Rows are points. The window is the flat piece filled in between its corners: a triangle in 3 columns, a solid with four corners in 4, and so on. A path goes straight from each point to the next, and from the last back to the first. After which points does the path pass through the window?

Window:
array([[-28, -32, -15,  17],
       [ 18,   5,  19,   2],
       [ 21,  41, -33,  58],
       [-12, -11,  -1, -24]])
Path:
(1): [ 5, 22, 22, 24]
(2): [-41, -11,  16,  -7]
(3): [  4, -19, -51,  13]
(4): [ 25,  19, -41,  45]
(5): [ -4,  37, -17,  38]
(6): [-35,  17,   8,  44]
(7): [ 14, -22, -46,  -2]
(8): [ 20,   2, -32,   6]
Through the window after points: 8

Window:
array([[ 21,  24, -13,  36,  28,  11, -27, -49],
       [  6, -57,  10, -20,  21,  20,   9, -11],
       [ 47,  -2,  28,   8, -14,  13,  18,  15],
       [ 39, -39, -15,  21,  -5,  -8,  -4, -20],
       [ 16, -39,  13, -44,  15,  -3, -24,  -1],
       [ 39,  -9,  20, -46, -15,  17,  10, -40],
       [-45,  37,   7,  14,  -6, -34,  19,  12],
       [-65,   1,  18,  42,  13, -17, -53, -38]])
Path:
(1): [-13,  17, -45,   5,  -3,  36,  12, -33]
(2): [ 60, -11,  58,  28,  37, -26, -44, -28]
(3): [ -9, -10,  10,  31,  68, -21,  10,  -5]
(4): [ -9,  -6,   3, -28, -49,  13,   1, -11]
(5): [  4, -23,   1,  -2,  -5,   8, -20, -10]
(6): [ 11,   1,  26, -21,  19, -10,  -9, -46]
(7): [  8, -12,   5,  12,  17, -18, -10, -20]
(8): [-41,  35,   8, -15, -33,  25, -47,   0]
Through the window after points: 1, 3, 5

Window:
array([[ -2,  23,   1, -19,  23,  24,   5, -32, -16],
       [-39,   3,   4,  14,  10,  39,  -5, -26,  -1],
       [-43,   6, -18, -10,  21, -15, -19, -25,  -7],
       [ -8,  -9,  25,  16,  37, -22,  10,  -9,  -3],
       [-44,   9,  30,  10,  21,  15,  25, -56, -60],
       [  8, -70,  11, -54,  40,  -8, -15,  40,   5],
       [  6, -61, -25, -52,  -1, -15,  23,  50,   8],
       [-40,  -8,  18, -24,  55, -15,  26,  26,  -4],
       [ -3,  13, -22, -37, -63,  24, -54,  32,  -9]])
Path:
(1): [-23,   4,   2,  -5,  36,  -5,  -1, -15, -36]
(2): [-62, -17, -27,  23,  74,  38,  12,  -1, -21]
(3): [-18,   4,   5, -25,  -1, -29, -17, -22,  -5]
(4): [-11,  -6,  12, -25, -10,  -9,  -3, -36,  21]
(5): [-25,  -3, -29, -10,  46,   6, -17,  63, -32]
(6): [-26,   9, -35,  24,   7,  20,  24,  14, -35]
(7): [-21,   3,  24, -31,  12,   2,  -4, -24,  -4]
(8): [-43, -15,  18, -46, -16,   2, -18, -43,  18]
(9): [ 11,  -2, -23,   9,  17,  -3,   2,  50, -35]
(10): [ -7,  10,  -7,   2,  47,  28,   4,  20, -29]
(11): [-47, -20,  27, -13,  13, -17,  11, -19,  17]
(12): [-39, -29,  31, -11,  -6,  10,  20, -32,   5]
Through the window after points: 2, 8, 10, 12

Window:
array([[ 29, -46, -31, -27,  21,  14,  32,  24,  11,   1,   5,  30],
       [-23, -15,   5, -36,  24,  29,   5,  52, -39, -15, -30, -10],
       [-38,  23,  29,  -8, -29,  16,   8, -11,  38,  74, -27, -54],
       [ 53,  44,  43,  27,  24,   6,   9, -18,  32,  23, -28, -17],
       [-43,  23,  45,  27, -16,  23,  44,  52, -94,  16, -60,  -1],
       [ 72,  28, -11,  20,   7, -21,  28, -27,   2,   2, -44, -38],
       [  7,  10,   7, -12,  27, -47,  25, -26, -21,  25,  -6,  14],
       [-50, -31,  27,  -4,  54,  23,  52,  26,  51, -38, -13, -27],
       [-39,   4,  15,   4,  -2,  51,  -9, -44,  20,  49,  -7, -25],
       [ 34,  -8,  37,   0,   9, -33,  30, -32,  31, -33, -37,  34],
       [ 10, -36,  19,  35,  20, -33, -38, -14, -18,   8,  27,   3],
       [ 16, -17,  32, -15,   0, -14,  22, -20, -29,  10,  21,  -8]])
Path:
(1): [-28, -15,  33,   0,  21,  -8,  28,   2, -24,  27, -40,  -8]
(2): [  2, -15,  35, -31,  34,  11,  16,  21,  -6,  37, -64, -22]
(3): [-14,  36,  -2,  32, -29,  15,  47, -17,  15, -20,  20,  -3]
(4): [ 23,  46, -23, -18, -10,  -4,  15, -18,  19, -20,  45, -28]
(5): [ 16, -16,  24,   7,  28, -11,  13, -17,   8,  26, -34,  -5]
(6): [  9, -21,  17,   0,  13,  -1,  24, -13, -11,  16, -28,  -9]
(7): [-18,   0,  18, -11,   4,   3,  12,   3,  -3,  -7,   1,  -2]
(8): [-18,  53,  10,  -2,  21,  22,  -1,  13,  13, -13,  -8,  17]
(9): [ 22, -49,  15,   0,  20, -10,  36, -18,  -8,  11, -18, -19]
(10): [ 34, -32,  27,  -2,  54,  14,  34, -19,  20,   8, -41, -18]
(11): [-18,  36,   3,  -5, -31, -11,  -9,  -4,  25,  19,  22, -12]
(12): [12, 13, 19,  0, -2, 17,  0, -2,  3, -3, 18,  3]
Through the window after points: none

Window:
array([[-12,   6,  22, -29, -29,  10,  -1,  33, -27, -69, -12, -15,  16,
         -2],
       [-33, -18,  14, -24, -29, -27, -10, -20, -51, -36, -11,  21, -15,
        -21],
       [-55,  -7,  28, -59,  67,  -8, -11,  44, -18, -37,  -5,  -6,  14,
          6],
       [ 13, -18,   3,  25, -33,  34, -11, -18, -54,  20, -40, -17,   2,
        -16],
       [-15,   2,   7, -27,   1,   8,   1, -28, -31, -65, -48, -16,  -2,
        -49],
       [ 13,  18,  10, -42,  -5,  -2,   5,  17,  21,  58, -17, -18, -16,
          2],
       [  1,   2, -20,   8,  -9,  39, -12, -24,  23,  37,  -5,  47,   0,
        -23],
       [-39, -32, -16, -41,  -5,  15,  21,  -2, -21, -42, -33,  -2, -10,
         12],
       [ 52,   7, -33,   9, -39,  48, -19, -62, -34,  36,  20, -19, -22,
        -12],
       [ 43,  37,  22, -13,  22,  40,  21,   4,   3,  66,  -6,  30, -44,
         25],
       [ 31,   1, -13, -12,  -4,  15,  33, -37, -19,  35,  -3,  26,  30,
        -12],
       [-68,  21,  16, -13,  23, -25,  12,   2,  -8, -50, -22, -14,  12,
         20],
       [-16,   3, -64,  13, -25,   1,   9, -12, -60, -30, -20,  13,  -5,
        -52],
       [ 46, -19, -15,  19,  15,  -3,   6, -12,  15,  21,  -4,  16, -18,
         -3]])
Path:
(1): [  8, -20,  11,  13,  18,  39,  27, -43,  -7,   0,  36, -15, -24, -43]
(2): [-28,   7,  13, -26, -10,   4,  52,  -8,  -1, -15,  23, -41, -36, -29]
(3): [ 11,  -2,  -4, -15,  -1,   8, -29,   0, -39,  -7, -44,  21,  22,   9]
(4): [-12,   5, -17, -48, -30,   1, -22, -29, -56, -31, -23,  14,  23,   3]
(5): [ -9, -12,   4,  22,  27,  18,  25,  13,  -2,  -4,   4,  -9, -30, -28]
(6): [-12, -18,   8,  -2,  -6,  32,   0,   5, -23, -24,  -3,  -3,  -1, -25]
(7): [ 41,  45,  -7, -42, -21, -50,   8,   5,   5,   9, -39,   1,   8,  44]
(8): [  1,  -1, -19, -13,  31,   6,  -7,  -3, -20, -19, -41,   1,   4,  13]
(9): [-39,  11,  23, -27, -66,  20,  20, -19, -29,  -2,  28,  -8,  -9, -50]
(10): [ -5,   1,  12,   2,   8,  30,  36, -16,   1,  11,  27,  -3, -11,   0]
(11): [ 34,  12, -39, -28, -51,  -9, -38, -11, -25,  27, -79,  32,   5, -27]
(12): [  6,  21, -24, -28, -44, -11, -36,  22, -37,  27, -55,  12,  11,  35]
Through the window after points: 6

Window:
array([[-24,  -8, -43, -51, -37,  47,  -9,  22, -17,  19,  17,   4,  -3,
        -16],
       [ 33,  -6, -18,   9,  54, -36,  47, -20, -29, -25,  13,   0,  -3,
         28],
       [  8,  45,  18, -34,  41,   0,   3,  -4,   8,  11,  23,  31,  38,
         27],
       [-19,  21,   4,  -6,  -2, -33,  11,  10,  29,  -7, -20,  -1,  33,
         16],
       [-27,  -5,  -3,  23,  21,  -2,   3, -54, -12,  27, -11,  38,  32,
         -3],
       [  6, -58,  -1, -11, -23,  27, -31,  62, -15, -19, -28,  26,  23,
         16],
       [ -7, -49, -29,  27,  20,  13, -19,  -1,  32, -19,   1,  41,  11,
         22],
       [-42,  40, -29, -26,  41,  34,  30, -11, -43,  43, -13, -19,   9,
         21],
       [  9,  16,   1,  -4,  -4,   8,  -4, -38,   5,  51,   0,  17, -45,
         18],
       [-28, -41, -12,   4,   5,  39, -42, -79,  -6, -10,  25,   0,   8,
         33],
       [-22, -19, -11,  -1,  52,  -2, -40, -19, -24,  39,  -2, -20, -20,
        -20],
       [ 13,  -2, -43,  -9,  -3,  -2,  38,   6,   7,  61,  -1, -44,  13,
          4],
       [-49,  34,  23,  -9, -25,  28, -15,  76,  12,  45,  32, -14,  28,
        -10],
       [-19, -17,   4, -13,  25,  59,   5,   5,   2,  26,  -2,  -7,  -7,
        -29]])
Path:
(1): [-24, -56,   0, -10, -14, -19, -16,  16,  35,  39,  60,  25, -16,  48]
(2): [ -4,  14, -17,   1,  15,  41,  -9, -37, -24,  -2, -27,  -3,  17, -18]
(3): [ -2,  28, -12,   3,   4,  39,   4,  14,  23,   9, -28,  -3,  13,  -7]
(4): [-18, -47, -29, -34,  24, -50,  24, -12, -60,  80,  45, -12,  -7,  20]
(5): [-36, -28,   0, -32,  22,   0,   6, -27,  20,  36,  -5,  21, -90,  25]
(6): [ 13,  11, -15,   9,  -3,  18, -11, -10,  -4,  19,   7,  11,  28,   7]
(7): [ 35,  25,  -3,  28,   7,  35,  -1, -16,   1,  23,  11,  -1, -13,  -3]
(8): [-34,  -7, -17, -23,  22, -13,  11, -14,  -2,  24,  -1,  -1,  15,  10]
Through the window after points: 5
